Each row is a point. The points of each table are mixes of a few directions, plus a little noise. Count the directions of each table, and those that both share. Where both have some left over, give the other angles between the two spaces (their principal angles), to ten degrees, smallest first.

First (5 x 3):
0.00, 0.88, 1.21
0.00, 0.08, 0.10
0.00, -1.17, -1.61
0.01, 2.05, 2.80
-0.01, -1.83, -2.52
Second (4 x 3):
0.03, 0.02, 0.10
-0.75, -0.48, -2.80
0.93, 0.59, 3.46
-0.20, -0.13, -0.76
Directions: first 1, second 1, shared 0; angles 30

First:
-0.66, 0.27, -0.10, 0.33, -0.28, 0.61
-1.94, 0.74, -0.19, 0.88, -0.72, 1.86
3.74, -1.43, 0.36, -1.69, 1.37, -3.52
-2.55, 1.02, -0.27, 1.13, -0.93, 2.45
0.62, -0.22, 0.09, -0.30, 0.27, -0.59
2.36, -0.91, 0.27, -1.10, 0.84, -2.21
-1.56, 0.57, -0.16, 0.73, -0.55, 1.43
Second, 6 rows:
-1.69, 0.06, 1.97, 3.47, -4.53, 1.33
-0.08, -0.70, -1.50, -0.45, 1.00, 0.82
0.36, -0.21, 0.01, -0.11, 0.07, -0.31
1.03, -1.07, -0.42, -0.13, 0.20, -0.55
1.15, 0.33, -0.56, -2.07, 2.47, -1.26
-0.85, 1.52, 0.52, -0.71, 0.77, 0.01
Directions: first 1, second 3, shared 1

First, 8 rows:
0.96, -1.37, 0.51, 1.41, -0.38, -2.23, -0.11, -0.08, 1.06
-2.47, -0.04, -1.51, -2.03, 1.87, 2.37, 0.83, -0.56, -0.17
-1.63, -0.52, -2.28, 1.38, -0.80, -1.06, -0.58, -0.30, 0.17
0.82, 1.17, 1.16, -0.54, 1.66, 0.85, -0.27, -0.49, -0.78
0.10, -0.78, 0.20, -0.95, -2.80, 0.48, 1.06, 1.57, 0.66
0.36, -0.09, 0.73, -0.56, 0.92, 0.33, 0.30, -0.17, 0.11
-1.92, -0.36, -1.46, -1.67, -1.35, 1.84, 1.04, 0.84, 0.14
3.78, 1.99, 2.65, 2.97, 0.89, -2.57, -2.28, -0.82, -1.19
Second, 8 rows:
-0.42, -0.74, 3.84, 1.15, -3.46, -3.32, 1.11, -1.02, 1.98
0.72, -0.04, 1.20, -0.96, -2.02, 0.62, 0.90, -0.44, 2.13
-0.84, 2.46, -1.29, 1.06, 1.83, 1.47, -0.98, 0.74, -0.48
0.49, -1.14, -1.71, -0.79, 1.71, 0.58, -0.20, 0.20, -1.85
0.22, 2.02, 1.11, 0.52, -0.22, 1.48, 0.94, -0.34, 1.67
0.09, -1.52, -2.05, -2.27, -1.21, 0.34, -1.55, 0.86, 0.28
-0.49, 0.31, -0.03, 1.21, 1.36, -0.70, -0.11, 0.00, -1.34
0.17, -1.30, -1.10, 0.08, 1.96, -0.48, -0.15, 0.02, -2.46
Directions: first 4, second 4, shared 0; angles 30, 40, 50, 70

First, 10 rows:
1.17, -0.13, -0.54, -0.58, -0.07, 0.24, -0.94, 0.80, -0.49, -1.65, 1.05, -0.16
1.15, -1.33, -0.19, -1.44, 0.72, -0.62, -0.95, -1.04, -0.10, -1.29, 1.70, 0.13
-1.41, 0.28, -0.98, 0.73, -1.72, 2.57, 0.31, 1.16, -0.60, 2.69, -1.95, -2.21
2.04, -1.35, 1.88, 0.43, 0.45, 1.50, 1.24, -2.23, 3.32, -1.36, 1.44, -0.85
-0.08, -1.18, 0.44, 0.53, 3.60, -1.41, 1.12, -1.14, -0.43, 3.57, 2.27, -2.49
-0.89, 2.68, -0.25, 1.24, -0.36, -1.41, 0.02, 2.60, -1.26, -0.78, -1.32, 1.96
-1.03, 0.73, -0.67, -0.34, -1.64, 0.08, -0.65, 0.73, -0.74, -0.43, -1.70, 1.31
-0.41, 0.39, -0.32, -0.17, -1.43, 0.65, -0.37, 0.40, -0.03, -0.61, -1.19, 0.67
0.30, -1.02, 0.63, -0.12, 3.19, -2.19, 0.56, -1.44, -0.21, 1.53, 2.27, -0.69
-0.89, 0.92, -0.01, -0.24, -2.73, 0.60, -0.35, 0.16, 0.54, -1.69, -2.57, 2.39
Second:
0.27, -1.03, -0.66, -0.35, 1.77, -0.26, -0.24, 0.02, -1.15, 1.89, 1.72, -2.15
-0.24, 1.03, 0.68, 0.34, -1.72, 0.27, 0.23, -0.01, 1.16, -1.92, -1.70, 2.22
-0.16, 0.68, 0.42, 0.20, -1.14, 0.17, 0.15, 0.06, 0.74, -1.25, -1.13, 1.45
-0.47, 1.94, 1.31, 0.68, -3.34, 0.50, 0.44, 0.02, 2.25, -3.71, -3.29, 4.23
0.49, -1.91, -1.21, -0.62, 3.18, -0.47, -0.43, -0.03, -2.15, 3.51, 3.12, -3.94
-0.02, 0.17, 0.12, 0.08, -0.25, 0.04, 0.01, -0.02, 0.18, -0.31, -0.24, 0.28
0.30, -1.21, -0.75, -0.36, 2.02, -0.30, -0.27, -0.04, -1.40, 2.21, 1.99, -2.53
0.11, -0.47, -0.30, -0.18, 0.82, -0.14, -0.09, 0.01, -0.51, 0.86, 0.76, -0.94
-0.18, 0.74, 0.45, 0.24, -1.20, 0.17, 0.15, 0.00, 0.83, -1.29, -1.20, 1.52
Directions: first 5, second 1, shared 1
